Each row of a before or after table is a point. One or more steps were done to the points. Then noise was added and the rows were shuffled. The steps act on how far a point lies along the listed directions, d1 being the first. What was done? A step turns or swaps two directions, mirrors them in a line or flattens them onto one, adds a multiple of one to another, or multiplies one. Angles are multiples of 10 degrees, from the lower direction toward the higher: turns from -170 to 170, lines from 10 to 170 but not 90. Use the fewest steps. Two steps may share a direction if one is a turn and the other turns, adds or multiplies; they go together, in the order done. Otherwise the lowest direction goes first.

Directions:
(1): [-3.0 -1.9  3.1]
(2): [-3.3 -0.2 -3.4]
(3): [ 1.4 -4.4 -1.2]
Before, 8 rows:
[[ 0.7  2.9  5.7]
 [-0.1  6.4  0.2]
 [-1.2 -8.0  2.2]
 [ 1.3 -3.0 -1.7]
 [-2.4  0.5  1.4]
 [-2.2 -3.4  6.2]
 [ 0.1 -3.3 -1.0]
 [ 1.5  0.8 -1.0]]
After, 8 rows:
[[ 0.4 -0.3  0.1]
 [-2.0  4.7  2.2]
 [-1.2  1.6  0.4]
 [ 1.2 -3.1 -1.6]
 [ 1.2  0.5  1.5]
 [ 0.5  3.6  3.7]
 [ 2.4 -4.5 -1.7]
 [ 1.0 -2.6 -1.6]]
Steps: flatten d1 and d3 onto the line at 100 degrees; multiply d2 by 0.7

Directions:
(1): [-2.1 -4.0  0.8  4.6 -1.0 -1.3]
(2): [-3.7 -1.2 -4.2 -2.7 -0.6 -2.0]
(3): [ 0.0  1.0 -3.6  2.3 -2.3  4.5]
(4): [ 1.7 -0.9 -2.9  1.6  5.5 -0.1]
(5): [-4.6  3.8  1.3  1.7  2.3  0.5]
(6): [ 1.8  3.3 -1.8  2.4 -1.7 -4.3]
Before, 11 rows:
[[ 1.6  0.7  1.6 -1.0  1.5  2.8]
 [-0.3 -0.2 -1.9  0.4  2.1  1.9]
 [-1.0  3.0 -1.6  1.4 -0.3  1.9]
 [-0.3  1.2  3.0  2.4 -1.0 -0.8]
 [ 3.2 -0.5  1.5  6.7  0.2 -1.6]
 [ 1.0 -7.0 -5.3 -5.2 -0.6  1.5]
 [ 5.2 -0.5  1.2  1.2 -0.5  0.5]
 [ 4.0 -1.9 -0.3  3.1 -2.0  3.4]
 [-0.4 -1.0 -1.4  3.3  3.2  0.3]
 [ 4.4 -7.0 -5.5 -4.2 -1.4  0.3]
 [ 4.0  1.0 -2.1  3.1  0.5 -0.8]]
After (11 x 6):
[[ 2.6 -0.3  1.4 -1.6  2.4  0.8]
 [ 4.7 -1.1  2.4 -0.3 -0.4 -1.2]
 [ 0.9  0.5 -1.8  1.9  1.8  1.2]
 [-0.9  0.7 -0.7  4.5  3.1 -0.9]
 [-1.9  0.9  3.8  1.4 -0.3 -1.6]
 [ 3.2 -5.7 -7.1 -2.2 -0.7  3.4]
 [ 6.3 -6.0 -6.3 -2.3 -2.0  1.1]
 [ 3.9  1.8 -0.3  2.4 -0.9 -2.3]
 [ 0.3  1.2  4.2  5.5  0.3 -4.2]
 [ 0.8  2.8  0.3  1.6 -0.3  2.0]
 [ 4.6 -1.5  2.9  2.8 -0.4  1.4]]
Steps: add 0.7 times d1 to d5; turn d2 and d3 by 40 degrees; turn d4 and d6 by 30 degrees

Directions:
(1): [ 2.1 -5.2  3.1 -1.0  2.7 -2.9  1.6  0.2]
(2): [-2.9  0.3 -1.8 -3.3 -0.4 -3.0  2.2 -4.8]
(3): [ 0.1 -0.1  1.7 -0.3  3.7  3.3 -3.6 -4.5]
Before:
[[ 0.2 -1.1  0.5  0.4 -4.2 -4.2  4.7  1.9]
 [ 0.9 -0.5 -0.9  2.0 -0.4  0.3  1.8  4.5]
 [ 0.4 -0.9  3.6 -3.5  5.7  1.4 -4.3 -9.5]
 [ 0.6 -0.7  1.3  1.0  1.8  2.6 -1.6 -1.3]
 [ 1.9 -2.3  1.6 -0.7  0.3 -1.5  2.5  0.5]
 [-1.2 -1.3  0.9  2.2 -0.1 -1.2  2.1  3.5]
 [ 3.2 -0.9  3.1 -3.0  4.0  2.5 -1.0 -5.6]
 [-2.4 -0.7  0.7 -3.6  2.7 -0.3 -2.0 -9.4]
 [ 1.0 -4.4  2.8  2.9 -0.4 -1.6  1.4  3.7]
 [ 2.0  1.8  0.3 -1.3  1.5  0.6  1.6  1.3]]
After (10 x 8):
[[-1.1  2.9 -3.5  1.2 -7.2 -2.6  3.0  5.5]
 [ 0.1 -1.6  0.7  0.2  3.7  1.9 -0.8 -2.7]
 [-2.4  1.9  0.4 -0.4 -0.2  1.5 -0.8 -7.1]
 [-2.3 -0.2  1.2  1.3  2.5  2.0 -1.2 -2.4]
 [ 2.0  1.9  0.6 -1.5  2.2  1.2  1.4  0.4]
 [ 3.7  3.7 -1.0  1.1 -4.0  2.2  1.9  5.8]
 [-0.1  2.8 -0.6  0.1 -0.5  3.5 -1.0 -1.7]
 [ 1.4 -1.0  0.7  2.0 -0.8  0.7  0.4  3.2]
 [-1.3  0.1  1.3  2.8  1.3  4.2 -4.1 -2.7]
 [ 2.1  4.1 -1.9  2.4 -7.0 -1.0  1.7  9.5]]
Steps: turn d1 and d2 by 150 degrees; turn d2 and d3 by 140 degrees

Directions:
(1): [-4.9 -4.9 -0.6 -1.3 -5.0  0.7 -1.0  1.9 -0.8 -1.0  1.0]
(2): [-0.6 -0.4  0.6  1.9  0.2 -0.7  1.5  4.3  0.4 -0.9 -7.5]
(3): [-0.1  6.1  1.9 -3.4 -3.9  3.2  0.6  2.0 -0.6 -0.4 -0.1]
(4): [-2.1  1.1 -1.3  1.1  2.6  4.0 -7.0  0.5  0.4  0.6 -1.2]
(5): [ 3.5 -0.7 -2.8 -2.3 -2.8 -0.9 -2.5 -3.8 -3.0 -2.2 -3.7]
(6): [ 0.4  1.1  3.2  1.2  0.5 -3.7 -3.1  2.1 -0.9 -6.1  2.0]
Before:
[[-3.8 -0.1  1.1  0.7  0.1  1.0 -1.2  5.6  2.2 -2.5 -1.4]
 [-0.3 -1.8  0.7 -0.4  0.5 -1.3 -0.2  0.7 -0.2 -1.7  3.5]
 [ 2.5  4.4 -1.2 -1.3  0.5 -0.6 -2.1 -0.5 -1.2 -2.2 -1.9]
 [-1.8 -1.2  0.5  2.1  0.4 -2.0  1.0  4.6  0.4 -0.6 -4.1]
 [ 3.1  2.8  1.6  0.3  1.8 -2.0 -0.4 -0.7 -0.8 -3.9 -0.5]
 [-4.2 -0.7  1.1  2.7  1.6  1.1 -1.9  6.2  2.9  0.0 -3.6]
 [-3.7 -0.9  0.3  2.4 -0.4  1.2  0.7  5.2  2.0  1.4 -3.9]
 [ 1.6  0.9  3.5  0.2 -0.4 -2.9  0.7  0.6 -0.9 -5.4  3.9]
 [ 2.7  4.8  1.1 -2.9 -1.8 -1.3  0.5 -0.9 -1.4 -1.9 -1.8]
 [ 1.8  0.5  0.0 -0.1 -0.3 -1.6 -1.9 -0.9 -0.4 -3.1 -1.2]
 [ 2.0  1.9  2.2  1.4  1.9 -2.2  1.5 -0.4  0.6 -1.9  5.0]]
After, 11 rows:
[[ -0.7  -0.7   5.9   2.7  -0.4  -6.3  -5.8   5.1  -2.4 -13.5   2.1]
 [  0.6   1.5   2.4  -0.2   0.0  -2.2  -1.9   3.8  -1.1  -5.2  -1.0]
 [ -1.3   0.1   2.2   1.0  -2.2  -1.8  -6.4   3.4  -2.0  -8.2   0.1]
 [ -3.0  -4.5   0.5   2.0   2.0  -3.6  -2.8   0.2   0.3  -2.1   3.0]
 [ -2.3  -0.5   3.7   1.5   1.1  -3.0  -5.5   2.3  -0.8  -7.8   5.0]
 [  5.9   3.8   0.3  -2.8  -0.8  -3.0   0.3  -4.2  -0.6  -2.2   3.2]
 [  2.3   1.5   1.0  -2.1  -2.3  -3.5   1.9  -1.3  -1.5  -1.8   4.5]
 [ -1.8  -0.9  -0.2   2.1   3.5  -2.4  -3.6   0.8   0.6  -2.7   4.5]
 [ -1.0   0.5   3.1   1.8   1.6  -2.9  -2.3   2.5   1.2  -4.5   3.6]
 [  5.1   2.0   0.8  -1.4   0.6  -4.9  -0.2  -2.0  -0.5  -5.9   2.1]
 [  4.5   1.4  -1.9  -2.6  -2.3  -1.3   3.6  -4.8  -0.5   2.2   1.5]]
Steps: turn d1 and d4 by 120 degrees; turn d2 and d4 by -140 degrees; turn d3 and d5 by 160 degrees; multiply d6 by 2.5

Directions:
(1): [-2.7 -0.6  3.5  0.3  3.4  1.2  3.6 -5.5 -0.1 -1.0  0.7  3.6]
(2): [ 1.3 -2.5 -1.2  2.6  0.6 -5.5 -3.9 -1.7 -1.7 -1.5  3.3  3.1]
(3): [-1.0  1.2  0.2  3.3 -0.6 -4.4  3.0  1.5  2.2 -4.0 -4.9  0.2]
(4): [-2.1 -2.5 -4.9 -6.0 -0.6 -1.5  1.8 -1.0  1.9 -2.8  0.9  0.0]
(5): [ 1.3 -0.1  0.2 -1.7 -2.7 -0.8  0.4 -3.4 -7.0 -1.1 -3.6 -1.7]
(6): [ 0.3  1.7  2.7 -1.4  0.4  1.9 -0.5  3.7 -2.4 -6.7  3.1  0.4]
Before (8 x 12):
[[ 1.4  0.5  1.5  0.6 -1.2  3.6 -4.2  0.0 -3.8  2.3  4.1 -0.2]
 [-0.6 -0.5  1.6  0.4 -0.7 -0.6  0.5  3.3 -0.9 -6.3 -0.2  0.2]
 [-0.6 -1.6 -4.4  1.6 -2.1 -2.0  0.3  0.2  0.9  2.1 -4.7  0.3]
 [ 1.7  0.5 -1.9 -1.2 -2.3 -0.6 -4.2  1.5  0.7  0.4  2.6 -0.8]
 [ 0.2 -1.4  0.0 -5.3  1.2  6.0 -3.1 -1.1 -3.9 -0.5  5.7  0.6]
 [ 0.6 -1.3 -1.5  0.5 -1.2  0.3 -3.2  1.1 -3.4 -1.1  1.9  1.4]
 [-0.9  3.2 -0.1 -2.9 -1.2  1.9  4.9  5.3  4.8 -1.9 -2.0 -2.6]
 [-4.4 -0.6 -0.5 -0.2  6.0  6.0  1.4 -0.9  6.4  4.5  4.1  1.6]]
After:
[[ 0.0 -1.6 -0.6  0.1 -0.4  0.6 -2.8  0.5 -4.0 -1.7  2.4  2.0]
 [-4.2 -0.8 -2.7  0.6  5.9  5.3  0.5  0.9  9.2  7.0  3.9  0.5]
 [-2.1 -1.0  2.8  0.5  0.9 -0.5  2.5  0.6 -0.8 -6.1 -0.3  1.8]
 [ 1.2  0.2  2.5  0.2 -0.9  3.9 -3.7 -0.6 -4.3  1.7  4.5  0.4]
 [-0.5 -1.8  0.5 -5.1  1.6  6.2 -2.0 -3.7 -3.6  0.6  5.2  1.6]
 [ 0.3 -1.1 -4.5  1.2 -3.0 -1.5 -1.0  3.0  0.1  0.1 -4.0 -0.7]
 [ 1.1  0.9 -0.5 -1.3 -1.3  0.2 -3.7  2.0 -0.1 -2.0  3.8 -0.4]
 [-1.7  2.8  0.9 -2.6 -0.3  2.0  5.7  4.6  5.4 -2.3 -1.2 -1.4]]
Steps: turn d1 and d6 by -40 degrees; multiply d5 by 1.3

Directions:
(1): [-4.5 -5.7  3.0  2.8  2.8 -1.9 -0.5 -0.9 -1.2  0.3  2.0 -1.1  2.2  3.4]
(2): [ 5.9 -1.4 -3.3 -0.7  4.3 -2.8 -3.0 -1.8 -3.6  0.4 -0.4 -0.7  2.0  0.3]
(3): [ 2.7 -0.4  2.6 -1.6  0.7  1.3  1.7  2.3 -2.8  2.2  6.2 -1.9 -4.8  0.6]
Before, 11 rows:
[[  1.8  -4.2  -4.3   2.6   3.9  -4.4  -4.2  -3.7   0.3  -0.6  -6.3   1.4
    8.0   1.1]
 [ -0.9   0.7  -2.5   1.1   0.1  -0.5  -0.8  -3.1   1.4  -1.9  -5.8   1.8
    4.7  -1.5]
 [  6.2  -0.4  -1.7  -2.0   2.1  -0.6  -2.5  -2.3  -2.1   0.7   0.8  -2.0
   -0.8  -0.4]
 [ -6.0  -0.7   2.7   0.6  -1.5   1.6   1.9   2.2   3.3   0.2   2.1   0.5
   -1.2   0.9]
 [ -1.6  -1.7   4.1  -0.6   2.1   1.0   0.8   1.1  -2.8  -0.2   1.7  -0.5
   -0.7   1.5]
 [  3.9  -1.5  -0.1  -1.1   2.1  -0.1  -0.4   1.7  -2.1  -0.1   1.8  -1.1
   -1.6  -0.6]
 [  2.0  -2.9  -2.2   0.0   4.5  -2.1  -3.1  -2.6  -2.2  -1.0  -0.5  -2.0
    2.2   2.1]
 [ -5.6  -2.4  -0.3   3.7   0.1  -1.1  -0.5  -0.3   0.1  -0.1  -1.9   1.9
    2.4  -1.2]
 [-11.6  -5.0   2.8   4.5  -1.1   0.8  -0.3  -1.8   2.1  -3.4  -2.3   1.1
    3.4   2.2]
 [  2.5  -3.8  -2.7   1.6   5.9  -4.3  -5.5  -3.6  -0.6  -1.2  -2.6  -0.5
    8.3   3.7]
 [ -5.4  -6.3   4.2   2.1   0.5  -0.2   0.3  -1.1   0.7   1.7   2.2  -1.5
    2.3   1.7]]
After (11 x 14):
[[-4.0 -0.4  2.9  0.1  0.4  1.3  0.5  0.2 -0.4 -1.6 -1.9  1.0  1.5  0.6]
 [-2.7 -5.1  1.4  1.6  1.2 -1.2 -1.3 -2.2  0.6  1.1 -0.2 -0.8  4.0  0.8]
 [-0.1 -1.4  2.7 -1.2  1.4  1.6  1.0  1.1 -1.6  0.6  4.9 -3.0 -3.9  2.1]
 [-2.3 -1.3 -2.9  1.1  1.8 -1.8 -2.3 -1.2  2.4 -1.5 -3.4  1.3  4.4  0.5]
 [ 0.6 -5.9 -2.9  2.1  5.5 -3.0 -4.9 -3.9 -4.3 -2.3 -1.7 -0.4  4.8  1.9]
 [ 0.7 -2.9 -2.0  2.1  3.2 -2.3 -1.9 -0.5 -3.5  1.1  0.5  0.6  1.4 -1.0]
 [ 7.0 -4.2  1.9 -1.3  4.2 -0.7  0.2  1.7 -4.9  4.2  7.3 -2.5 -3.4  1.7]
 [ 6.1 -1.0 -1.3 -1.4  3.5 -0.7 -0.4 -1.3 -4.4  1.2  1.9 -1.2 -0.3 -0.6]
 [-0.4  0.9  3.2 -1.6 -2.6  3.1  1.6  0.5  1.0  1.1  3.3 -1.6 -4.5 -0.3]
 [ 4.3 -2.4  4.2 -1.5  3.4  0.5  0.3  2.3 -3.3  2.7  9.1 -3.5 -2.7  4.0]
 [-2.0 -0.2  2.5 -0.1 -1.7  2.1  1.9  2.7  1.6 -0.8  0.8 -0.2 -2.4 -0.9]]
Steps: multiply d1 by 0.7; turn d2 and d3 by 110 degrees
